Every row gives one point. The last column is the point's height on a tilted bowl or saddle (a function of degree 2), plus a little noise. Along how many of its main directions does it bend up, bend down or stay straight?
In the rows, 128 means zero.

Points (18 x 4):
[[103 104 128 146]
 [119  93 176 170]
 [ 84 128  91 144]
 [116  82 146 163]
 [173 169 109 175]
 [108 130 111 132]
 [135  66  96 156]
 [136 151 138 134]
 [147 130 119 138]
 [107  91 107 141]
 [142  84 136 160]
 [131 126 127 133]
 [113 123  85 126]
 [136 115 115 135]
 [150 168  82 158]
 [191 127 184 192]
 [186 136 155 182]
 [ 89  51  87 169]]
Directions: 2 up, 0 down, 1 straight

Points:
[[144 168  62 122  97]
 [113 151 104 115 140]
 [123 139 130  89 158]
 [ 94 175 119 133 124]
 [ 70 120 143 159 169]
 [119 139 139 144 137]
 [ 89 133 128  83 177]
 [138 171 105 105 139]
 [ 84  97 146 103 155]
 [119 153 123 155 133]
 [122 157 139 165 135]
 [138 105 155  65 158]
 [139 196  82 137  89]
 [109 124 105 141 141]
 [107 121 119 168 154]
 [ 89 171 120 164 127]
 [140 139 128 127 139]
 [158 101 190 195 184]
 [114 166 123 145 125]
 [187 130 102 176 156]
 [126 146 111 119 137]
 [175  91 119  99 131]
 [155  50  47 147  43]
 [148 130 172 192 177]
 [123 132 100 105 145]]
Directions: 2 up, 2 down, 0 straight

Points (27 x 5):
[[158 111 145  59 165]
 [132 149 128 175 117]
 [100 174 189  65 176]
 [102 109 116  95 113]
 [ 87  84 154 125 111]
 [138 114 126 106 105]
 [128 158 113 143 101]
 [ 77 125 159 164 112]
 [199  83 112 116 188]
 [113 107  66 100 177]
 [160  71 147  96 190]
 [ 91 129 143 135  92]
 [118 151  64 129 160]
 [118 139 126 110  91]
 [ 94 135 128 130  93]
 [102 117  97 196 165]
 [127 115 190  92 156]
 [ 93 128  76 125 144]
 [148 142 139  83 103]
 [ 78 102 190 116 133]
 [109 113 138 163 105]
 [ 72  97 117 177 127]
 [118 145 116 125  94]
 [106 119 124 132  94]
 [100 125 143  75 116]
 [133 136 166  86 122]
 [145 178 124 165 118]]
Directions: 3 up, 0 down, 1 straight

Points (41 x 7):
[[136 116 146 142 128 110 120]
 [116 138 158 149  98 123 110]
 [127 130  70 135 160 163  95]
 [131 144 128 113 139 128 119]
 [131 118 152 102 101 111 114]
 [158 153 158 118 153  96 109]
 [168  79 112 114 131 145 106]
 [152 111 124 146 134  99 118]
 [139  99 127 104  70  90 100]
 [ 67 110  97 138 125 121 105]
 [106 148 161 106 121 116 110]
 [137 122 113 108 133 159 114]
 [185 157 139 180  82 171  73]
 [146  96 173 118 119  97 107]
 [111 102 148 137 123 134 116]
 [157 108  96  62 127 130 102]
 [132 160 128 203  88 114  91]
 [123 143 118 115 181 127 108]
 [102 164 128 160 149  95 105]
 [132 121 139 156 123 122 119]
 [105 122 131 180 163 116 108]
 [128 121 127 132 128  97 121]
 [118 160 121 147 139 198  88]
 [140 123 151  87 108 135 112]
 [ 94 129 120 150 150 152 110]
 [130 133 110 179  99 158 104]
 [121 159 116 147 129  53 101]
 [157 151 211 157 111 126  77]
 [159 155 129 155 145 136 108]
 [ 87 164 121 121  95 126 102]
 [111 154   7 109 133 194  28]
 [161 131 173 135  90 119 101]
 [ 84 169 157 136 102  81  93]
 [130 209 110 118 123 110  88]
 [138 123 168  83 201 163  84]
 [130 183 160 157  78  83  82]
 [107 110 121 139 130 188 102]
 [148  90 180 173 117 175  85]
 [107 136 130 111 116  84 114]
 [162 145 140 158 135  94 110]
 [170 109 171 138 163 142 101]]
Directions: 0 up, 6 down, 0 straight

Points (41 x 7):
[[124 129  95 151  71 136  98]
 [156  72 142 130 155 111 102]
 [106 126 124 161  96 109 102]
 [154  88 164  66 128  71 104]
 [135 143 152 107 120 170  98]
 [146 110 119  88 136 131 110]
 [113 147  47 131 142 139  96]
 [144 178 119 129 120 145 104]
 [119 130 210 114 141 170  78]
 [171 159 196  76 101 121 103]
 [124 135 122 157 100  78  97]
 [134 127 196 151  88 111  88]
 [ 80 153 132 106 195 149  84]
 [133  79 135 101 103 148 104]
 [154 111 106 155 111 115 107]
 [ 98  90  93 122 126  56  86]
 [ 99 101 145  96 161 157  95]
 [118 114 120  97 110 134 111]
 [155 135 131 150 191 156  97]
 [156 105 100 124 129 112 111]
 [168 124 122 135  51 106  96]
 [194 146  68 101  79 159  93]
 [124 106 145  95 135 113 110]
 [144 152  89 121 185 174  87]
 [104  64 150 129  76 182  77]
 [140 147 162 121 142 163  99]
 [181 148  99 143 158 124 103]
 [ 97  67 121 167 137  95  97]
 [160 106 114  80 129 139 108]
 [139 127 173 132 121 163  97]
 [ 97 140 142 143 108 139 104]
 [178 128  87 158  89 157  93]
 [116  80 122 119 129  49  87]
 [149 128 168  72 181  91  94]
 [120  95 130 153 151 120 110]
 [121 114 134 120  74 152 100]
 [139 124 168 136  84 114 101]
 [130 126 139 138 133 129 112]
 [133 132 195 149 192 139  89]
 [ 93 149 109 134 226 146  82]
 [168 106 136 108 103  62 105]]
Directions: 0 up, 5 down, 1 straight

Points (69 x 9):
[[ 87 132 121  97  78 114 122  74  93]
 [134  98 147 122 139 184 137 178 100]
 [117  80 141 121  84 147 141 147 112]
 [162 147 111 145 141 108  80 133 101]
 [101 139 197  26  95 160 118  96 116]
 [103 205 114 134 156  87 117 146  69]
 [109 169 125  81  97 149 121  73  82]
 [118 121 175 142 129 107 163 149 124]
 [135 137 136  99 116 148 132  91 113]
 [157 121 163  44 162 147 142 122 117]
 [124  84  83 130  92 118 112 147 116]
 [130 191 148  77  84 136 124 132  95]
 [130  96 143  77 145 125 141 144 124]
 [108 141 184 197 138 161  99 100 113]
 [150 110 118 130 123 192 134 146 116]
 [ 99 104 120 105 130 100  88 188 102]
 [184 149  89 117 100 185 166 153 100]
 [140 107 125 124 149  91 150 136 113]
 [ 86 178 115 154 118 128 155 131 102]
 [135 114  63 112 130 119 102 114 125]
 [ 90 105 125 161 159 133 146 102 113]
 [164 108 138 156 133 134  98 154 109]
 [105 147 131 108 135 170 116 112 112]
 [ 99 104 109 147 110 104 216  88  66]
 [ 95 126 147 128 192  92 184 125  77]
 [127 137 102  87  84 128  78 175  98]
 [ 90  95 155  77 106 137 132  74 111]
 [143 111 153 117 143  62 235 165  26]
 [151 179 120 142 115 107 162  80  70]
 [115 141  83 148  85 100 157 108  96]
 [153 136 105  96 122  81 128 135 114]
 [105  94 129 127 151  95  94 150 114]
 [122 168 100  75 107 142 151 156  96]
 [133 172  86 114  80 154 169 106  80]
 [155 167 126 118 157  98 150 137  93]
 [113 136 152 144 119 158  73 150 108]
 [166 101 132 174 102 103 119  99 106]
 [125 106 119 136 144 131 137 121 124]
 [105 104 133 155  89 121 144 115 124]
 [ 86 122 144 177  94 180 126 114 124]
 [118 115 176 164 111 138  88 119 126]
 [166 106 172 108 115 182 110 151  99]
 [133 147  83 179 143  85 107 101  90]
 [110 102  83 135 122 118  73  98 105]
 [148 134 105 155 153 106 122 158 106]
 [ 90 143 120  72 123 206  88 116  78]
 [103 122 146  90 157 132 125  96 119]
 [166 103 151 131 163 211 117 130  94]
 [142 122 138 169 114 163 163  97 110]
 [123 101 113 132  80 138 186 169  87]
 [143 162 135  94  92  55 119 151 103]
 [151  52 129 153 136 134 117 142 111]
 [114 121  88 119 113 107  89  57  85]
 [167 142  85 154 133 138 137 183 104]
 [135 158 163 107  64 124 133 107 104]
 [136  60 129 127 115 139 114 147 115]
 [126  95 166  92 146 187 153 178  94]
 [ 67 118 146 152 150  82 168  95 103]
 [ 65 115 110  92 149  85  65 128  88]
 [146 126 128 124 215  94 135  66  61]
 [112  81 159  62 204 136 137 113 100]
 [ 85 131 200  77 153 136 103 117 146]
 [ 90 123  77 101 118  99 141  82  86]
 [ 87 129 122 123 142 169  94 133 108]
 [157 103  81 180 165 196 118 119 125]
 [168 121 163 135 125 172 165 132  99]
 [117 131 103  76 124 167  81 105 101]
 [117 128 159  93 150  97  94  88 121]
 [ 94  80 167 100 146  79 135 102 126]]
Directions: 1 up, 6 down, 1 straight

Points, 63 rows:
[[145  98 154 116 101  62 175 138  93]
 [148 103  71  83 138  45 127 132  66]
 [146  86 131 125 154 166 116 108 126]
 [136 113 150 128 117 154  67  60 122]
 [167 132 151 159 134 132 123  69 116]
 [139 113 119 158 139 133  77  99 116]
 [126  90 100 101  88  89 158 138  77]
 [ 99 123 129  44 180 201 114 122 125]
 [127 170 157 103 134 106 126 133 128]
 [126  86 135 132 171 126 159 124 108]
 [113 121 124 179 125  57 163 102  89]
 [102 179  57 115 120 143  91 106 122]
 [138 154 153 131 126  99 128  71 102]
 [119 123 109 143 128 105 121 127 120]
 [147 117 165 163 129 190  75 101 113]
 [ 76  77 106 101 163 123  94 107  84]
 [126 107 121  98 147 134 142 112 118]
 [154 117 100 105 147 135 128 106 114]
 [158  64 159 138 208 117 130 112 118]
 [155 144  92 169 156  79 165 123  82]
 [166 107 138 186 131  91 116 122 121]
 [126 141 117  62  84  81  87 128  80]
 [112  96 166 102 115 125 112 165 122]
 [119 121 195  84 105 108 129 126 148]
 [189 148 152 153 122 186 122  67 125]
 [105 170 144 137 137 166 178 148 110]
 [144 147 125 151  92 155 179 102 106]
 [122 155 136  94 136 119  90 162 120]
 [110 132 114  76 148  90 135 141 103]
 [ 79 102  99 181 126 154 152 167  67]
 [114 128 116 171 182 158 141 100 107]
 [124  99 127 103  55 137 136 115 100]
 [ 60 139 131 156 146 125 165  88  72]
 [131 108  90 137 121  96 161 159  97]
 [114 162 130 140 137  98 181 167  91]
 [117 116 107 163 188 130 132 113 112]
 [ 89 152 205 199 134 170 157 154  47]
 [145  77 158 140 150 148 117  61 146]
 [116  95  87  93 164 173 139 173  80]
 [171 118 136  90 104 149 157 161 113]
 [160 112 156 127 112 153 106 118 136]
 [ 83 129 147 105 147  38 171 139  62]
 [106 103  86 102 121 161 185 130  90]
 [104 144 123 111 178 109  89 149 115]
 [132 138 128 135  53 130  85 128  88]
 [116 104  99  70  94 150  84 170  64]
 [113 117 164 134 133 119 141 117 127]
 [111 105 176 106  76 143  66 129 111]
 [167 106 127 145 152 134 135 104 116]
 [124 139 116 169 128 108 115 143 116]
 [165 124 179 146 138 126 124  99 139]
 [157 105 162 109 125  93  70 102 129]
 [ 81 119 138 118 109 138 182 155  78]
 [126 181 112 174 123  74 126 112  88]
 [121 124  72 130 152 201 162 110 126]
 [170  90 101 133 168 112  63 113  99]
 [156 132  67  96 100 140 131 159  95]
 [118 161  78  83 115 150 135  64 124]
 [165 114 154  87  93 196 110 150 129]
 [144 116 168 126  53 130 151 134 120]
 [178 123  39 115 158 162  99 105  90]
 [104 127 141 166 126 140 123  57 111]
 [ 88 119 135  79  90 114  91 107  85]]
Directions: 2 up, 5 down, 1 straight

Points, 72 rows:
[[122 165 136 144 102 117 162 119 130]
 [126 203 120 130 185 113  96 120  75]
 [ 89  67  74 148  96  80 117 132  84]
 [ 90 169  98 132  80  66 126 121 110]
 [147 134 111 117 101 114 123 126 117]
 [133 147 110 139  88 140  92 122 112]
 [ 96 137 155  60 144 129 158 124 111]
 [157 109 117 130  98 144 121  99 114]
 [ 78 118  81  91  70 111 105  89 102]
 [ 92 160 147 136 137 143  44 174  99]
 [115 109 118 133 120  88 107  66 109]
 [ 96 114  99 124  86 167  83 119 107]
 [175  96  59 106  93 145 158  76  79]
 [115  61 100 160 140 110 127 143  93]
 [106 152  99 174 127 146 179 140 104]
 [158 162 110 143 129 178 163  93 102]
 [129  92 172 162 142 111 130  96 115]
 [110 123 136 139 161 152 113 125 115]
 [180 163 117 161  97  95 138 129 101]
 [150 197 122 170 133 138  54 130  81]
 [163 116  56 158 156 118 105 187  66]
 [ 88 150  78 132  83 134  79 122 101]
 [172  83  76 109 108 178 149 166  71]
 [157 123 105 148 191 123 107 104  87]
 [128 102 136 166  98  90 111 167 108]
 [114 140 201 144 154 184 177 137 104]
 [104 126 132 103 159 149 157 124 114]
 [121 145 153 185 105 114 121 147 115]
 [196 119  39 117  51 149  98 159  27]
 [152 159 143 112  90 102 142 138 122]
 [ 98 164 118 139 144 161 151 128 110]
 [147  76  95  84 152  96 141 132 100]
 [184 181 153 157 145  87 149 129  92]
 [165 140 125 124 173 145 116 135 101]
 [125 114 162 136 126  83 161 108 130]
 [160 143 119 133 149  87  36 100  68]
 [ 99 130 175 152  61 104  89 151 109]
 [ 68 116 152 143 122 133  94 149 114]
 [118 123 123 182 143 132 147  87 114]
 [126 182 149  69 123 124  99 127  95]
 [133 133 138 116 149 124 186 118 123]
 [135  93 155 104 121 174 121 154 112]
 [ 79 116 159  96  96 121 112 121 120]
 [201 155 146  74  84  70 122 102  80]
 [140 140 141  32 104 154 115 108  83]
 [ 78 174  61 145 116 180 151 131  83]
 [110 139 108  64 147 107 145 114 106]
 [116 119 130 111 131 115 144 120 127]
 [145 126 160 146 156 118 110 168 113]
 [ 99 115 110  85 172  82 117 119  97]
 [178 132 155 196  66 189 130 104 104]
 [142  98 102 145 148  96 147 172 106]
 [162 162  90 164 123  88  99 160  82]
 [161 112 142 163 161 146  95 116 104]
 [101 116  78  85 127 132 112 131  98]
 [101  97 139  90 116 153 142 108 121]
 [122 165 103 105 128 137 145  62 110]
 [166  91 157 141  72 101 115 106 108]
 [135 184 108 171  71 115  86 163  89]
 [114  89 152 105 201 121 154 150 103]
 [156 117  93 129 110 123 153 127 113]
 [126 117 101 173 148  76 115 137  93]
 [129 123 158 134 133 123 159 186 123]
 [ 91 112 197 127 132 135 101 125 114]
 [130 108 140 126 176 199 117 170  98]
 [103 109  88 123 128 136 108 118 107]
 [163  92 155 124 101 148 147 179 114]
 [ 89 116 120  67 127 114 109  95 103]
 [128  73 126 189 110 125 121  87 105]
 [132 129  83  46 155 101  83 107  67]
 [170 113 150 110 112  70 176  93 125]
 [136  82 139 142 117  85  89  99  99]]
Directions: 0 up, 6 down, 2 straight

Points, 76 rows:
[[110 172 150 119 161 174 101 138 147]
 [201 155  72 135  60 134 125 176   7]
 [148 130 152  97 141  99  94 149 128]
 [159 111 119 106 179 139 192 148 134]
 [ 44 144  52  85 129 102 123  73  65]
 [ 97 102 128 120  85 180 111 171 144]
 [138 127 120 166 153 128 131 173 134]
 [134  53 146 128 110 128 153 110  90]
 [104 132 141 112 102 126 126 155 137]
 [140  83 115 128 141  86 136 124  94]
 [111  92 121 100 132 126 153 141 116]
 [107 138 141 139 125 122 110 163 149]
 [153 103  96 159 164  85  86 144  74]
 [132  85  62  85 165 178  98 161 131]
 [138 117 116  84 125 116 110 140 120]
 [170 129 117 151 150 136 127 146 110]
 [115 123 129 136 152 148 125 103 132]
 [159 133 165 132 153  72 111 134 118]
 [134  91 171  88 147  98 149 103  88]
 [ 90 142 116 187 157 202  98  86 144]
 [102 151 178 129 164 147 116 129 143]
 [ 69 157  69  84 162 109  87 110 111]
 [123 204 148 148 113 142 136 153  97]
 [168  98  92 156 100 108 144 109  88]
 [151 103  83 126  94 120  98 175  77]
 [107  92 108 207 141 133 115 106 116]
 [138 184 117 126  75  60 159 106  87]
 [103 146 120 145 161 130  98 135 134]
 [135 109 153 101 146 108  48 109 116]
 [ 92  89 189 134 116 145 153 141 133]
 [ 96 108 164  77 159  82 116 138 126]
 [158 129 128 148 167 164 115 122 123]
 [162 128 117 157 163 181 100 143 120]
 [166 159 146 131  85 103 128  47 143]
 [ 87 111 129 125  89 135 149 116 118]
 [122  83 146 124 113  83 107 125 114]
 [ 89 103 101 134 215 124 162  67  55]
 [150  88 139 103 165 144 146 149 126]
 [143 147 204 216 137 124 124  52 147]
 [118 111 122  87 173 149 125  86 117]
 [ 99  98 147 126 154 132 141 145 138]
 [124 113 104 131 159 100 115 165 129]
 [ 96 166 120  99  41  97 115 135 104]
 [137 176 116  92 155 107 113 136 125]
 [ 94 137 141 154 143 117 172  49  89]
 [133  72 165 129  98 104 148  79  99]
 [ 87 122 135 136 181 105  77 139 137]
 [ 77 129 121 117 121 135 123 171 145]
 [143 151 135 129 119 104 150 141 116]
 [ 69 129  97 133 204 156 146  68  80]
 [148 136 183  83 108 189 126 115 135]
 [164  86 158 152 121 116 123 157 123]
 [103 139 111 164 173 134 127  99 113]
 [110   8 144 147 130 132  96 148  81]
 [183 149  71 113 125 105  92 154  57]
 [136 115 114 114 121 141 146 119 124]
 [148 131 105 138 137 132 113 100 117]
 [197 118 107 140 145 119 156  99  90]
 [ 94 126 172 130  95 168  65 141 187]
 [ 60 138  93 151 170 104 124 140 115]
 [114 103 101 122 176 187 150 161 159]
 [133 150 100 112 198 127 115  82 108]
 [180 185 100  88 117 169 143 129 114]
 [ 65 138 191 154 114 203  99 134 185]
 [102 136 125 110 117 117  76 133 139]
 [ 98 135 148 136 164 138 135 116 131]
 [136 130 152 144 107 158 149 130 135]
 [112  75 108 117 127 126 147 220 145]
 [ 85  80  88 146 144 150  79  99  95]
 [117 142 175  99 166 139  99 131 145]
 [124 129  82 108 222 162 116  94 121]
 [147 131 149 107 164 149 150 131 130]
 [208 152 110 138 135 121 115 130  66]
 [109 125 136 186 130  96 117 125 136]
 [166 107 164  82  76 142 162  54 115]
 [ 84 147 171 136 141 120 117 137 151]]
Directions: 2 up, 4 down, 2 straight
